Each row is a point. The points of each table are mixes of a few directions, plus a little noise. How many directions does each table use, and how many do they share? Where both have some left over, give the other angles between the two spaces (their principal angles), to ten degrees, smallest first.

First (4 x 2):
[[ 19  53]
 [ -8 -23]
 [  3  10]
 [-14 -40]]
Second:
[[ 51 -29]
 [ -9   5]
 [ -2   1]
 [-40  22]]
Directions: first 1, second 1, shared 0; angles 80

First:
[[ 26 -10  22  18]
 [ -9   3  -6  -5]
 [  9  -4   7   6]
 [-29  11 -23 -18]
 [ -8   2  -4  -3]
 [-57  21 -46 -37]
 [ 63 -24  50  40]]
Second, 5 rows:
[[  1   8  11  22]
 [-10  21  10  37]
 [-13  -7 -23 -37]
 [-27  27  -2  26]
 [ 49 -49   5 -46]]
Directions: first 1, second 2, shared 1

First, 9 rows:
[[ 21  22  37  38  -9  12 -36  -9 -15]
 [ 21  11  19  22 -13  -4 -32  -4  -4]
 [ 28 -15 -14  -1 -24 -37 -36   3  22]
 [-46 -13 -33 -43  29  14  69   9   3]
 [-29 -13 -30 -33  15   1  44   7   8]
 [ -3  38  53  40  12  43  -8 -13 -37]
 [  1  -1  -2  -2  -2  -3  -2   2   2]
 [-11  22  30  19  14  35  11  -6 -26]
 [ 15 -44 -58 -38 -24 -60 -12  15  45]]
Second (9 x 9):
[[ 81 -17  10  -5 -41  11  16   3 -50]
 [ -4   7  10 -11  13  -2  -4 -15  -4]
 [ -5 -15 -32  29 -25  14   9  45  16]
 [-31   7  -8  -3  27  18   7   3  -8]
 [-64  19  16  -7  31 -46 -34 -34  67]
 [-33  22  27 -28  47 -18 -17 -47   6]
 [-26  12   1 -12  33  15   3 -10 -14]
 [ 38 -20 -23  25 -45  19  17  43 -12]
 [ 44 -14   2  10 -40  -9   1  12  -1]]
Directions: first 2, second 3, shared 0; angles 30, 70

First, 10 rows:
[[-28  -7 -27 -24 -28 -31  29 -41 -33  12 -28 -34]
 [ 60  17  67  45  61  70 -53  91  61 -20  50  65]
 [ -8  -2 -17   1  -8 -10  -6 -15   4  -1   9   2]
 [ 12   5  27  -5  13  14  12  20 -11   4 -18  -8]
 [-31 -10 -40 -18 -32 -36  19 -48 -23   7 -15 -25]
 [ 21   8  47  -6  25  27  19  38 -14   6 -30 -11]
 [-13  -4 -15  -8 -13 -15  10 -20 -12   4  -9 -13]
 [-17  -7 -33   1 -19 -20  -7 -28   5  -2  14   2]
 [ 15   3   4  24  15  16 -34  20  34 -12  37  35]
 [-13  -4 -15  -9 -13 -16  10 -20 -12   4  -9 -13]]
Second:
[[  -5   -6   17  -21    7   10   19   20  -11    2   -1  -21]
 [ -29  -18  -68   18  -23  -21  -52  -28   55  -21   96   39]
 [  35   28   20   34    2   -5    2  -19  -20   12  -74   17]
 [ -11  -10    5  -19    5    6   10   14    0   -2   15  -16]
 [  54   44   12   68   -4  -18  -17  -47  -17   15 -100   44]
 [ -10   -9   22  -33   11   14   29   29  -15    2    1  -33]
 [   6    4    6    4    0   -2    2   -3   -5    2  -14    2]
 [ -21  -18    0  -33    5   10   13   23    4   -5   36  -23]
 [ -19  -14  -11  -19    0    2   -1   10   10   -7   39   -9]]
Directions: first 2, second 2, shared 1; angles 90

First (9 x 20):
[[-14  15   3   3  12  52  10  -1 -39 -10  11  -8   6  31   3  10  -5   7
  -31   5]
 [-31  36  10   7  25 121  24  -2 -88 -24  26 -17  13  70   7  24 -14  16
  -72  11]
 [  8  -9  -4  -2  -6 -32  -6   1  23   6  -7   4  -3 -18  -2  -7   4  -5
   19  -4]
 [-21  23   6   6  16  75  17  -2 -59 -15  16 -12   8  44   4  14  -9  11
  -46   7]
 [ 10 -11  -2  -2  -8 -39  -7   1  28   7  -8   5  -3 -22  -2  -7   4  -5
   23  -4]
 [ 15 -17  -3  -2 -12 -56 -13   1  43  10 -11   7  -6 -33  -2 -11   8  -9
   33  -6]
 [  3  -4   0   0  -3 -15  -1   1  12   2  -3   3  -2  -9  -2  -3   2  -3
    9  -2]
 [ 16 -19  -4  -3 -13 -63 -13   2  47  11 -14   8  -7 -37  -3 -12   7  -8
   36  -6]
 [ 12 -14  -4  -3 -10 -49 -10   1  35   9  -9   7  -5 -28  -2 -10   6  -7
   29  -5]]
Second:
[[-26 -18 -56  22 -22 -36 -29  13 -18  -2 -11  13  11  -8 -13 -28  -9  -9
    8  -8]
 [-24  -6 -33  23 -21 -19 -30  11 -10 -15   5   1 -12 -13 -12 -12  -6  -7
   13   3]
 [ 24  11  27 -22  15  14  14 -15   4  11  -2  -8  -5  19   6  27   4  11
   -5  -6]
 [ 27  13  29 -12   8   9   7  -8  -4   6   1 -15  -6  21   8  23   6  16
    4  -1]
 [ -6  11 -29  19 -30 -28 -41  39 -37 -20 -20  -4   6   7  13 -13  10  25
   41   0]
 [ -3   4  36 -35  31  47  42 -31  45  10  13   9 -14 -17  -4  25   2 -16
  -37   4]
 [-35 -23  30  15   1  26  33  24  24 -19  13  14  15 -64   5 -37  15 -14
  -23  48]
 [ 16  40   0 -31  28  30  19 -12  34   2   1  12   2  27  21   9 -12 -17
    6 -37]
 [-23 -17 -54  42 -51 -56 -82   0 -50 -16   7 -27 -48   0 -41  20  -7  13
   28   6]
 [ 43  -1  48  10  24   9  37 -14  11  12  24 -16  17  24  11 -14 -12 -11
   -7   0]
 [  8 -15   1 -33  17   3  31  -7   2  30 -31  21  34   5   6   0   9  10
  -28 -10]]
Directions: first 1, second 6, shared 0; angles 70

First, 9 rows:
[[  9  15 -34  12  12 -13  26  36 -22  35  30  35   5   8  29  29 -29 -56
   35   9  -5  14 -41 -13 -13   8  53 -14  29 -21  28 -16]
 [ -6  -9  23  -9  -6   9 -15 -23  15 -23 -20 -23  -2  -7 -20 -19  18  35
  -23  -7   5  -8  27   7   9  -7 -33   9 -21  14 -20   8]
 [ 12  24 -57  22  15 -20  44  60 -37  56  49  56   5  16  50  49 -49 -90
   57  15  -7  21 -70 -23 -21  13  89 -23  50 -33  48 -24]
 [  1   7 -11   4   3  -5   6  10  -7   9   8  10   0   3   7   9 -11 -15
   10   4  -1   4 -13  -4  -5   3  17  -5  10  -5   8  -6]
 [ -5  -8  22  -9  -7   8 -15 -20  12 -21 -16 -21  -3  -5 -17 -18  17  33
  -21  -6   3 -10  23   7   8  -4 -30   8 -20  15 -17  11]
 [-11 -24  53 -20 -16  20 -40 -56  35 -55 -47 -53  -5 -17 -45 -47  45  86
  -53 -15   9 -21  64  20  21 -13 -84  22 -49  33 -46  21]
 [  8  14 -33  12   8 -13  22  31 -20  31  27  32   2   8  27  27 -27 -48
   32   8  -5  12 -37 -11 -10   8  49 -16  28 -16  27 -13]
 [ -8 -17  37 -16  -9  16 -27 -39  24 -36 -31 -36  -3 -12 -31 -32  31  60
  -36 -10   7 -14  45  13  15  -8 -58  16 -35  22 -33  14]
 [  1  -1   1   0   0  -1   1   2   0   5   2   1   0   0   0   1  -2  -2
    1   1   0  -1   0  -2   0   2   1   0   0   1   1   1]]
Second (9 x 32):
[[ 61  51  24 -69  -9 -16  52   9 -21   2   4 -41 -44  32  60  15  -6 -16
    1 -36 -16  -5 -16 -35 -26 -34 -49 -19  25 -18  65   4]
 [-15 -17 -17   5  17   9 -25   0  17 -14 -28 -24  31 -20 -43 -49  41  48
  -30  -4  -9 -21  12  38 -16 -33  -9 -19   2  17 -33   5]
 [-22  -9  -4  28 -19   3 -12   9 -12  18  20  35   4  25  -8  19 -24 -24
   16  35  20  26  28   8  22  49  37  23 -24  -2 -23  -2]
 [-21   2   8  37  26 -34   9 -20  20  -9 -29  33  10 -75   9  23  -3 -49
   24  16  18  23   9 -37  28  14  19   0   0  18 -28  13]
 [  5 -10   9  15  16 -10  19 -39  22  -9   5  15  -1 -44  32  20 -14 -16
   19 -27 -22   3 -63 -53  16  -3 -17   5  28   2  53   2]
 [ -6 -30 -20   9  -3  16 -13 -19  15  -1   6 -16  31  17 -23 -44  18  51
  -20 -15 -36  -8 -23  21 -10 -16 -24  -6  18  11  26   8]
 [  3  20  11 -22  -2  22 -18  44 -24  -2   7   5 -42   5  -6  39 -14 -11
   -2   9  46 -30  17  20  -7   9  37  14 -40 -30 -48 -36]
 [ -4 -31  -5   9 -22  46 -21  -4  -6   9  58  22 -15  41   1  27 -37  23
    7 -14  -9 -18 -62   1   9  30  14  36  -7 -30  42 -34]
 [ -1  25  -8 -12  -3 -35   9  20 -10   7 -45 -29  28  18 -22 -50  40  -5
  -18  34   8  29  99  38 -15 -16  -9 -34  -5  30 -54  41]]
Directions: first 1, second 5, shared 0; angles 50

First:
[[ 19 -11 -10  19   1  -9   5  -6  11  24  13 -22  -1  -7   0   4  14  -2
   -2 -30  24   2 -13 -10  -3 -19   5  13   3 -28  -4  21]
 [ 37 -47 -68 -14   4  12  21  -3  -2 -27  22 -42   3   6 -37  -8  41  15
   -3 -56  -5  23  -3  40  11   6  12 -23 -31 -29  -3 -16]
 [-51  42  64 -12  -3  17 -26  -5  -5 -17 -30  59  -8   1  16   3 -44 -15
    4  72 -19 -24  16 -14   0  19 -11  -2  13  49  -3 -17]
 [ 22 -15 -79 -13  20 -59  43  24 -27 -10  27 -50  44  37  19   0   5  35
   13 -31 -37  18 -13 -11  -9   0  -2 -18   4 -38  -1  -1]
 [ 22  -7  20  18 -43  33 -22   9  31  29 -24  25 -49 -49 -19 -11  19 -20
  -26   4  37  11  15  42  12  -8   2  34 -20  31  36   4]
 [-62  55  54 -20   8 -18 -12   8 -24 -23 -30  55  18  22  40   6 -62   1
   15  83 -44 -25  14 -32 -10  21 -16  -8  28  49  -2 -20]
 [ 15  -9  21  28  -6  21 -13 -18  23  35   6  -9 -22 -26 -11   3  20 -17
   -5 -25  47  -4  -9  -6   3 -22   7  22   0 -17  -3  25]
 [-22   9  68  13  -4  55 -38 -37  22   3 -12  34 -35 -26 -22   6  -1 -31
   -5  16  37 -22   4   0   5  -1   5   6  -1  18 -18   5]
 [ 21 -17 -80 -16  20 -55  44  25 -26 -17  26 -49  45  38  18  -2   5  35
   14 -32 -39  19 -11  -7 -10   2  -1 -23   3 -35  -2  -8]]
Second, 8 rows:
[[  15   49  -27   -9  -59 -105   21   99  -15   58  -42   44   -1  -10
    76  -23  -49   18  -17   71  -49   32   33    7  -16   -1  -26   60
    37   53   95   -2]
 [  19  -15   -6   10    6  -10   -8  -19    5   29   27  -17  -12   -2
    -7   -2   12   -5    4  -40   21   -6   -6  -16   -8  -22   13    8
    15  -40  -13   22]
 [  15   -5  -41  -15   -4  -32   13   19  -14    1    8   -8    7   14
     8   -9   -2   16    1  -10  -25   13    7    8   -6    2    1   -2
     4   -9   14   -8]
 [  33  -21  -52   42   -2    1   63   49   20  -11  -16  -77   56  -13
    17   17   50   23  -13  -22   24   40  -37   17   20    3  -18    3
   -49    0   22   14]
 [ -36   12   28   -9   27   13   -6  -26  -12  -30    4    8   18   21
     2   12  -18    0   15   18  -13  -24   -6  -27   -3   10   -1  -26
     8    1  -36   -7]
 [ -15  -12   23  -23    2   58  -30  -36    2  -37   -1   29  -30   -4
   -45   -6    4  -13   -1    3   -3  -12   16   30   10   18   12  -24
   -20   17  -18  -27]
 [ -27    4   61    2    1   61  -37  -39   16  -12  -11   35  -30  -18
   -30    4   -1  -27   -3   18   25  -22    6    6    9    6    6   -4
    -9   22  -21   -5]
 [  -4  -14   13    3   28   14  -16  -46    0    4   32  -12   -6   12
   -20    6    8  -10   13  -38   21  -23  -11  -27   -7  -15   16  -13
    12  -42  -44   14]]
Directions: first 4, second 5, shared 4

First (10 x 32):
[[-15  24  44   1 -11 -20 -48   9 -14   1 -14 -26 -10  13  33 -13   7  31
   -1 -15 -21 -32 -27   2  -2   5 -21  -8   4 -48   5 -18]
 [  8 -29   6   1   4 -14 -21   0   6 -16   2  -7   6   3  -8  -4   3 -19
  -21 -18  -1 -13   8  25   3   6 -14   4 -17  25 -13  -5]
 [-11  18  -1   3  -1   1   2  -3  11   1   1   0  -7   1   1   0  13   5
   -8   1  -5  -3   7  -1 -11   1   0  -5   2 -10  17  -6]
 [-34  57 -16   9  -1   8  22 -13  39   6   4   9 -20   1  -2   5  42  13
  -25   9 -10   0  28  -5 -36   0   8 -16   9 -27  58 -16]
 [ 21 -38 -51  -2  14  21  52 -10  16  -5  17  29  14 -15 -42  15 -10 -43
   -2  14  25  36  33   3   4  -4  21  11  -9  65 -11  22]
 [ -8  42 -10  -3  -6  26  39   2 -19  30  -4  12  -8  -7  15   8 -16  33
   45  33   4  26 -20 -46   2 -12  26  -3  31 -39  12  14]
 [  2  -6   6   0   0  -5 -10   2  -2  -3  -1  -4   1   2   2  -2  -1  -1
   -3  -5  -2  -6  -2   5   2   2  -5   1  -3   2  -5  -2]
 [ 20 -29  15  -7  -2  -4 -14  11 -32   1  -6  -7  11   0   8  -4 -31   1
   25  -3   5   0 -26  -4  25  -2  -4  10   0   5 -38  11]
 [  0 -16  28   1  -2 -24 -45   4   0 -16  -5 -19   1  10   8 -11   7  -3
  -21 -25 -11 -29  -5  25   2   8 -24   0 -15   0  -9 -14]
 [ 16 -23 -20  -3   6  11  23  -1  -5   1   6  12   9  -8 -15   6 -16 -17
   11   9  14  19   5  -4  10  -4  11   8  -1  28 -16  15]]
Second:
[[  -2    6    2    0   -1    1    1    1   -2    3   -1    0   -1    0
     3    0   -1    5    4    2   -1    0   -3   -4    0   -1    1   -1
     3   -7    2    0]
 [ -11   16    5    3   -2   -3   -5   -2    9    0   -1   -3   -6    3
     4   -2   13    7   -9   -2   -6   -7    4    2   -9    2   -3   -5
     1  -13   15   -8]
 [ -21   41   12    3   -7    0   -5    0    3   10   -6   -6  -13    5
    18   -3   15   27    1    4  -12   -9   -7  -12  -13   -1   -1  -10
    12  -41   26  -11]
 [ -22   47   14    2   -9    3   -3    1   -2   15   -7   -6  -14    4
    23   -2   10   34    9    8  -12   -7  -13  -19  -11   -2    2  -10
    17  -49   25   -9]
 [  18  -33  -10   -3    6    1    6    1   -6   -7    4    5   11   -4
   -14    2  -14  -21    3   -2   10    8    3    7   12    0    2    9
    -8   32  -23   10]
 [ -13   19    6    3   -2   -4   -7   -2   10    0   -1   -4   -7    4
     6   -2   15    9  -11   -3   -8   -9    4    2  -11    2   -4   -6
     1  -16   17  -10]
 [  23  -33   -9   -6    4    7   13    4  -21    2    2    7   13   -7
    -8    4  -29  -13   23    6   14   17  -10   -6   21   -4    8   11
    -1   25  -32   18]
 [ -22   41   12    4   -6   -2   -7   -1    8    7   -5   -6  -14    5
    16   -3   19   24   -5    2  -13  -11   -3   -8  -16    1   -2  -11
    10  -38   28  -13]
 [  54 -116  -35   -6   22   -5    8   -3    3  -35   18   15   36  -11
   -55    6  -29  -82  -20  -18   31   18   31   45   30    5   -4   26
   -41  121  -65   24]
 [  -5   13    4    0   -3    1    0    1   -2    5   -2   -1   -4    1
     7   -1    1   10    5    3   -3   -1   -5   -7   -2   -1    1   -3
     6  -14    6   -2]]
Directions: first 3, second 2, shared 2

First:
[[ 10 -14  12   8  19   6  15  -5  10  -6   8 -21  -2   1  12  13  -2   4
  -17  -6   6  13   9   1  -3   5 -11   6   5   6  -9  -5]
 [-29  42 -36 -23 -56 -17 -45  16 -29  16 -24  62   5  -4 -36 -38   5 -11
   50  19 -17 -38 -28  -1   9 -16  31 -17 -13 -19  27  14]
 [-12  17 -15  -9 -23  -7 -18   6 -11   7 -10  25   2  -2 -15 -16   2  -4
   20   8  -7 -15 -11  -1   4  -7  13  -7  -5  -8  11   6]
 [ 45 -63  55  35  84  26  68 -24  43 -24  36 -95  -8   7  55  58  -8  18
  -76 -29  25  57  43   2 -14  25 -48  26  20  29 -42 -21]
 [ 42 -59  52  33  79  24  64 -23  41 -23  34 -89  -7   6  52  54  -7  17
  -71 -27  24  54  40   2 -13  23 -45  24  19  27 -39 -20]
 [-29  41 -36 -22 -55 -17 -44  16 -28  16 -24  61   5  -5 -36 -38   5 -12
   49  19 -17 -37 -28  -1   9 -16  31 -16 -13 -19  27  14]
 [  0  -1   0   0   1   0   1   0   0   0   0  -1   0   0   0   0   0   0
   -1   0   0   0   0   0   0   0   0   0   0   0   0   0]
 [  1  -2   2   1   3   1   2  -1   1  -1   1  -3   0   0   1   2   0   1
   -3  -1   1   2   1   0   0   1  -1   1   1   1  -1  -1]
 [-28  39 -35 -22 -53 -16 -43  15 -27  15 -23  59   5  -4 -35 -36   5 -11
   47  18 -16 -36 -27  -1   9 -16  30 -16 -12 -18  26  14]]
Second, 9 rows:
[[-14 -17   1   9  -1 -15 -10  12  -9  22  -5   0  30 -10   7 -18 -24   3
   13  14  10  14  19 -36   7   8 -14  32   9   1 -17   1]
 [-25 -34 -19  -2  23 -36 -27  41  -7  38   1  -1  60 -34  13 -14 -45  13
   10  15  24   5   7 -66  21  14 -11  74  20   1 -21  29]
 [  0   1  30  31 -40  17  16 -37 -17  10 -17   0  -3  20  -3 -29  -3  -6
   29  18  -5  37  51  -5 -11   1 -27 -16   2   4 -27 -46]
 [ 15  19   1 -26  11  -8  -8  13  11 -38   9   6 -37  13   3  20  31 -13
  -38 -19 -19 -31 -53  47 -13  -6  30 -44 -27 -12  50  25]
 [ -8 -13 -35 -47  56 -53 -43  75  16  -9  20   6  20 -32  16  25  -9   3
  -47 -17   6 -50 -79 -10  14   7  36  35 -10 -14  48  81]
 [ 11  13 -26 -28  32   6   0  13  21 -23  18  -2 -21  -8  -6  40  21   5
  -29 -25  -1 -38 -48  33   5  -8  31 -12  -5  -1  29  30]
 [  8  10 -32   6  16  54  36 -37  18   7  11 -16  -8 -13 -25  38   7  25
   21 -14  18  -6  19  11  17 -12   1   9  31  22 -36 -24]
 [  2   6  40  46 -57  35  31 -61 -21  13 -23  -2  -9  30  -9 -36   0  -7
   44  23  -6  52  76  -2 -14  -3 -38 -26   6   9 -43 -72]
 [ 10  15  40  12 -38   0   3 -20 -13 -20 -14   8 -31  35   5 -24  21 -23
   -3   7 -24  16   8  29 -26  -1  -6 -53 -26 -10  18 -25]]
Directions: first 1, second 3, shared 0; angles 70

First (8 x 32):
[[  -3    2    2    0    0   -1    2    0    2   -3    2    3    1    3
     1   -2    0    1    2    0   -1    1   -3   -3   -2   -3    1   -2
    -2   -4   -1   -1]
 [  -2    0    2    1    0    0    1   -1    2   -3    1    2    0    2
    -1   -1    1    0    2    0    0    1   -2   -1   -2   -2    0   -1
    -2   -2   -1    0]
 [  19  -11  -14   -2   -3    3   -9   -2  -16   22  -10  -19   -3  -15
    -3   17   -3   -3  -16    2    4  -12   18   14   15   19   -3   13
    14   21   11    2]
 [ -91   48   69   11   15  -16   39    8   77 -104   47   93   13   69
    11  -80   19   12   75   -7  -20   54  -86  -69  -70  -91   18  -61
   -66  -98  -55  -11]
 [ -10    5    6    1    2   -1    5    1    8  -11    5   10    1    7
     0   -8    2    1    8   -1   -2    5   -9   -7   -7  -10    2   -7
    -7  -11   -6   -2]
 [  46  -24  -35   -6   -9    8  -20   -4  -39   52  -23  -47   -7  -35
    -6   40  -10   -7  -38    4   10  -27   44   35   35   46   -8   31
    33   49   29    6]
 [  28  -15  -22   -4   -5    5  -13   -3  -24   32  -14  -30   -4  -22
    -3   25   -6   -4  -24    3    6  -17   27   22   22   29   -5   20
    20   31   17    3]
 [  12   -6  -10   -2   -2    2   -5   -1  -10   14   -6  -12   -2   -9
    -2   10   -2   -1  -10    1    2   -7   11    9    9   11   -2    8
     9   13    7    2]]
Second:
[[ -31    5   12  -29   -6    4    8   -9  -32   -9   51   32   17   36
    -3   15   -5  -38    8   57   11  -39   33   18    0  -41  -24  -11
    -1   -8  -15   17]
 [  -3   17    0  -12    4   39   -8   31  -24   -4   25  -18  -17   25
    -9  -10   25  -29    7   29    1  -31   28   15   31   -9   -9  -12
   -15   35  -39   20]
 [ -21   10   10  -12    5  -14    4  -36    9  -21   32   72   25   23
     8   42  -36  -16   -8   47   11    1    3    1  -30  -47   -3   -9
    12  -22    5   11]
 [  22   -2  -36  -12    3  -16  -33  -17   17   13  -21   19  -18  -16
    21   33   -5    8  -34    2   -2   46  -18  -17   -9    3   36   25
   -11   13  -10   27]
 [ -13   -4   -6  -26   -3  -16   -4  -13  -23    7    8    8  -10    4
    12   17    3  -33   -5   38    7  -20   30   17   13  -19  -11   16
    -7    0   -9   29]
 [  18    5   -8    7   -5   45  -11   40   -2    3   15  -22    3   13
   -20  -25   22   24    3  -26   -9   14  -24  -20    3   24   14  -22
    -8   26  -25  -21]
 [   8  -17  -19  -10  -12  -19  -10  -12    1   18  -10    5    7  -15
     8    7   -2   20  -15  -18   -4   28  -21  -17  -14   13   15   14
     0  -11    8   -4]
 [  15   21    5   30   24    7   -4    5   33  -16  -37  -10  -30  -14
     8    1   -5   -3   -2   -8   -1    8    2    7   12    5    9    6
     0   19    6    9]
 [   2  -33   42   62  -14  -27   56   11   20    9  -64  -84   19  -54
   -24  -81    4   63   46 -121  -12   -6  -32   -5   -6   73  -25   -4
    29  -50   81  -89]]
Directions: first 1, second 5, shared 0; angles 50

First:
[[  -8   -6    0   -5  -17  -34  -13  -38  -12  -21   11  -21  -11   -3
    31    2   26    0  -17   42  -33   16  -10   10  -22  -11    4    1
     6   16   12   -6]
 [   2    2    0    2    4    8    3   10    3    5   -3    5    2    1
    -8   -1   -7    0    4  -10    9   -4    3   -2    6    2   -1   -1
    -2   -4   -3    1]
 [   0    0    0    0   -1   -1   -1   -2    0   -1    0   -1    0    0
     1    0    1    0    0    1   -1    0    0    1   -1    0    0    0
     0    0    1    0]
 [ -13   -9    0   -6  -25  -50  -19  -55  -17  -31   16  -31  -16   -4
    45    3   38    0  -25   62  -49   23  -15   15  -32  -16    6    2
     9   23   19   -8]
 [  -2   -1    0   -1   -4   -7   -3   -8   -2   -4    2   -4   -2   -1
     6    0    5    0   -4    9   -7    3   -2    2   -4   -2    1    0
     1    3    3   -1]
 [   1    0    0    0    1    3    1    3    1    2   -1    2    1    0
    -3    0   -3    0    2   -4    3   -1    1   -1    2    1    0    0
    -1   -1   -1    0]
 [   6    4    0    3   11   22    8   25    8   14   -7   14    7    2
   -21   -1  -17    0   11  -28   22  -10    7   -7   14    7   -2   -1
    -4  -11   -8    3]
 [  25   17    0   12   48   96   37  108   33   60  -30   60   32    8
   -89   -5  -75    1   48 -121   95  -45   29  -29   63   31  -11   -3
   -17  -45  -36   15]
 [   1    0    0    0    1    3    1    3    1    2   -1    2    1    0
    -3    0   -2    0    1   -4    3   -1    1   -1    2    1    0    0
     0   -2   -1    0]
 [  -8   -6    0   -4  -16  -32  -12  -36  -10  -20   10  -20  -10   -3
    29    1   24    0  -15   39  -31   15   -9    9  -20  -10    4    1
     6   14   12   -5]
 [  -3   -2    0   -1   -5  -10   -4  -11   -3   -6    3   -7   -3   -1
    10    1    7    0   -5   13  -10    5   -3    3   -7   -3    1    0
     2    5    4   -2]]
Second (10 x 32):
[[-20  19  15  25  15   4 -11 -14  -5 -22 -12 -10   6  33   1  44 -36 -25
    4 -45  -9  37  20 -34  -5  15  17 -13 -14   3 -15   7]
 [ 10 -13 -13   1  19  11 -10   8   8  -9  11 -10  15  -5  27  11  11 -10
  -11 -17  16  -8  24  18  -3 -13  25 -15   2  10  21  14]
 [ -4   3   1  14  21  10 -13  -2   1 -18   1 -12  13  15  20  32 -12 -22
   -6 -38   6  16  27  -7  -4   0  25 -17  -7   9   7  14]
 [ 13  -9  -8 -23 -24 -10  16   7   1  23   4  12 -11 -26 -17 -44  26  27
    3  51  -1 -28 -31  20   5  -8 -27  21  11  -8   2 -15]
 [ 11 -13 -11  -7   7   4  -2   9   6   1   8  -3   8 -12  15  -8  16   2
   -8   4  12 -14   8  19   0 -12   8  -5   5   5  16   6]
 [-22  32  32  -7 -57 -33  31 -22 -19  32 -28  29 -42   6 -78 -38 -23  32
   32  57 -42  12 -71 -42   9  33 -71  44  -2 -30 -57 -42]
 [ 26 -29 -27 -16  13  11  -5  22  12   3  21  -7  13 -28  33 -16  39   6
  -17  10  26 -35  16  45   0 -26  19  -8  12  12  36  13]
 [ -9   8   8   7   1   0  -1  -6  -3  -5  -6  -1  -2  11  -6  12 -14  -7
    4 -11  -6  13   0 -14  -1   7   0   0  -5  -2  -8  -1]
 [-13  16  15   2 -19 -12   9 -11  -8   9 -13  10 -14  10 -29  -6 -17   7
   13  13 -18  13 -22 -23   3  17 -23  14  -4 -10 -25 -15]
 [ 10 -13 -13   4  22  13 -13  10   7 -12  12 -11  17  -3  33  15  10 -13
  -13 -23  17  -5  30  19  -4 -13  28 -18   1  13  23  17]]
Directions: first 1, second 2, shared 0; angles 80
